Each row of a before or after table is a point. The points were changed in one or more steps. Then noise was added and the rows were shuffled. The steps act on columns, c1 being the first. What was done? A step turns or swaps two columns, mirrors them in a line or flattens them onto one, adds a multiple of one to another, or multiplies or shifts one. Angles are multiples of 10 degrees, from the lower column toward the higher: turns from -170 to 170, lines from 10 to 170 but not 90. Use the fewest steps. Two steps may share a column if one is a turn and the other turns, adds or multiplies; they go together, in the order done. Otherwise the lowest column goes first.

Before, 8 rows:
[[ -2 -12  61]
 [ -5 -30 -18]
 [ 39  20 -39]
 [ 62  15 -16]
 [  6  29  37]
 [ 24 -62 -56]
 [ 46  -7 -45]
 [ 21  65 -12]]
After (8 x 3):
[[ 15  29  18]
 [ 45   6  31]
 [-61  -5   8]
 [ 25   6  58]
 [ 18 -12  -8]
 [ 49  -2  38]
 [-35   8  13]
 [ 57 -26  15]]
Steps: turn c1 and c3 by 80 degrees; multiply c2 by 0.4

Before (10 x 8):
[[-12  35   8  13  17  14  66 -10]
 [ 14   0 -33  21  -8   2 -73 -81]
 [-44  12  -8  10  37 -39  18 -17]
 [  9  27 -49  16   1   7 -58 -31]
 [-25  41  36  42  -8 -38  52  10]
 [-22  36  31 -26  10 -30  18  20]
 [ 32  37 -40  -3   2 -33 -25 -62]
 [ 27 -26 -60 -44 -67 -35   4   4]
 [-44  61 -17  13 -12  -8  14 -36]
 [ 21  22 -68  25  14 -23 -65 -32]]
After:
[[ 48  21 -24 -28  -4   0  38 -60]
 [ 10  20  47  -7  43  14  44 -36]
 [ -9  28  10  14  71  14 -15 -10]
 [  0  39  45 -36  10   6 -14 -14]
 [ 49  17  -2   8 -39  14  48 -33]
 [ 71  28  -9 -20 -45  25  41 -33]
 [-36  26  19 -31  26 -28  16  19]
 [ 63 -69 -14 -36   9 -43   9   2]
 [ 38  -6  -8   5 -60  17  41 -81]
 [-38  13  18 -40  67  44  10  11]]
Steps: mirror c1 and c3 in the line at 140 degrees; turn c2 and c5 by -60 degrees; turn c5 and c7 by -120 degrees; swap c4 and c6

Before, 8 rows:
[[ -8  13   5  11 -10 -11  30 -12  14  -3   6 -30 -11  12]
 [ 40   0   3 -22  14  27   9  -3   5  15 -13  26 -21  22]
 [ 40  -1 -14   4   1  24   7 -13   5   6  14  20 -31   4]
 [-10   6   0  21  18 -16  21 -19  16   8  30 -16  12  13]
 [ 21  -6  -3  15   7  26   9 -26   3  18 -12  22 -28  12]
 [ 13 -25  38  -7 -14  -2   2 -12  12  10   8 -23  17  -2]
 [ 22 -26  24  -4 -10 -19  11 -16  28  -7 -13 -21  30 -10]
 [-13 -24  28  -3   7 -31   6  -3  20 -14  12 -11   4   4]]
After:
[[ 21   9  -9  16  12  12  10 -26   2  18 -13  20 -28  26]
 [ -8  16  12  11  -6  14  32 -11  15  -5   7 -31 -13 -12]
 [-10  31  -1  21  12  13  21 -19  16   9  30 -16  12 -17]
 [ 13 -23  95  -7  17  -2   2 -13  11  10  10 -22  16  -1]
 [ 39   4 -35   3   4   4   9 -13   7   5  14  20 -30  23]
 [ 22 -14  60  -4  21  -9   9 -16  29  -7 -13 -20  31 -19]
 [-13  -1  70  -1  27   4   7  -3  19 -13  12 -11   3 -31]
 [ 40  17   7 -21  10  22   9  -3   6  13 -14  24 -21  27]]
Steps: add 0.7 times c7 to c5; turn c2 and c5 by -60 degrees; multiply c3 by 2.5; swap c6 and c14

Before (13 x 24):
[[ 37  -8  13 -45  11  25 -29 -17   3  33  -2 -37  -6 -15 -41  14  24 -19
  -42  17  24  -7 -13  14]
 [-47 -32  -1   4 -16  52 -18  30 -15   8 -67 -29 -15  43 -46  -4   2   4
    3  47  38  25 -30  33]
 [-34  24  14  29  11  -4 -18  19 -17 -21 -33 -12   6 -11 -47 -11  29 -13
  -16  12   2  28  22  58]
 [-70 -37 -20  10  12 -52 -48  23 -10  59 -51  -4   2 -49 -21   0  33 -24
   -1 -25   7  -8  -3 -53]
 [ 37  -6  56 -25 -36  -1 -26 -29   8   0 -12 -62  -4 -73 -28 -14  -7 -22
   -8  28  55 -34 -18  17]
 [  4   4  -1  -5 -57 -15  10 -33   6  81 -20 -16 -25   1  22  -7 -30 -33
  -30 -39 -10  -6  -2   8]
 [ -5   6  20  13  12 -17  12  -1 -14   6 -36 -31 -18 -13   6 -62  36 -66
    9  36  36   9  11 -21]
 [-34  59   0 -18 -37  36   8  12 -18  -5 -23  17  38 -43  17  -9 -27   8
  -43   9  17  12  39 -79]
 [-18 -13  17  27  14  37  44  31   0  26  31  17  13 -65 -21 -47   7  -3
  -17 -46 -10  44  73  32]
 [ 45  10  18  81  -4   4  16   3 -17 -43  18  -9  14  15  -1   0  17 -50
    7  17 -26  26  19 -16]
 [  4 -20  73  14  -6   7   4 -34 -27 -21 -78 -16 -61 -34  -7   3 -11 -47
    2  31  31  19 -13  -5]
 [-53  42 -23 -16  24 -43  25  -9 -14  16  49   9  56  11 -45 -10 -14   6
   35  27  12  32 -38 -27]
 [-28   8 -37 -24   4 -52  34  27 -46  43  17  -8   8  13 -73  42 -17  19
   14  -5 -16   5   2 -23]]
After, 13 rows:
[[ 17 -22  95  14  -5   7   3 -34 -27  13 -77 -17   0 -15  -7   2 -11 -47
  -14  31  26 -37   3 -17]
 [ 29  25   7  28  10  -4 -19  20 -16  54 -33 -13  13  10 -47 -11  29 -13
   26  12 -21 -29   7  31]
 [ 59 -36 -18  11  12 -53 -47  23 -10 -80 -51  -5 -11 -43 -20   0  33 -24
   -3 -26 -40 -25   2  -3]
 [ 12   8 -34 -23   3 -52  34  25 -45 -49  17  -8 -18  12 -75  40 -17  19
   -3  -5 -30   4 -14  10]
 [-51  11   5  81  -4   4  17   3 -18  23  19  -8  22  26   0  -1  17 -49
   16  17   8 -10 -13 -40]
 [ -9   3  16  -5 -57 -15   9 -33   7 -57 -20 -16 -19  -3  22  -7 -28 -34
    8 -39  -4   6  29  58]
 [ 27   6  27  12  13 -16  12  -1 -13 -19 -36 -30  -1  -3   6 -62  36 -67
    8  35  26 -15 -12 -12]
 [ 37  59 -26 -20 -37  36   8  11 -18 -46 -23  17  27 -25  16  -9 -27   8
   51   9  -8 -36  27 -64]
 [  7 -14   5  27  16  36  45  30  -1   1  30  18  20 -21 -21 -47   7  -4
   75 -47 -20 -75 -10  41]
 [  7  -5  45 -25 -36  -1 -27 -29   8  10 -12 -62  33 -78 -28 -14  -7 -23
  -15  28  65 -20  14  13]
 [ 48  42 -55 -16  24 -43  26 -10 -13 -30  49   9  28  30 -45 -10 -15   7
  -48  28 -24 -17 -19 -10]
 [ 61 -32  10   4 -15  53 -18  30 -16  17 -68 -29 -13  49 -46  -4   2   4
  -29  46   0   9   6  31]
 [-12  -8  14 -46  12  24 -29 -16   3 -16  -2 -37   3 -16 -42  13  24 -19
    2  17  44  -4  44  33]]
Steps: mirror c1 and c21 in the line at 70 degrees; turn c3 and c13 by 40 degrees; mirror c10 and c24 in the line at 70 degrees; mirror c14 and c22 in the line at 20 degrees; turn c19 and c23 by -110 degrees
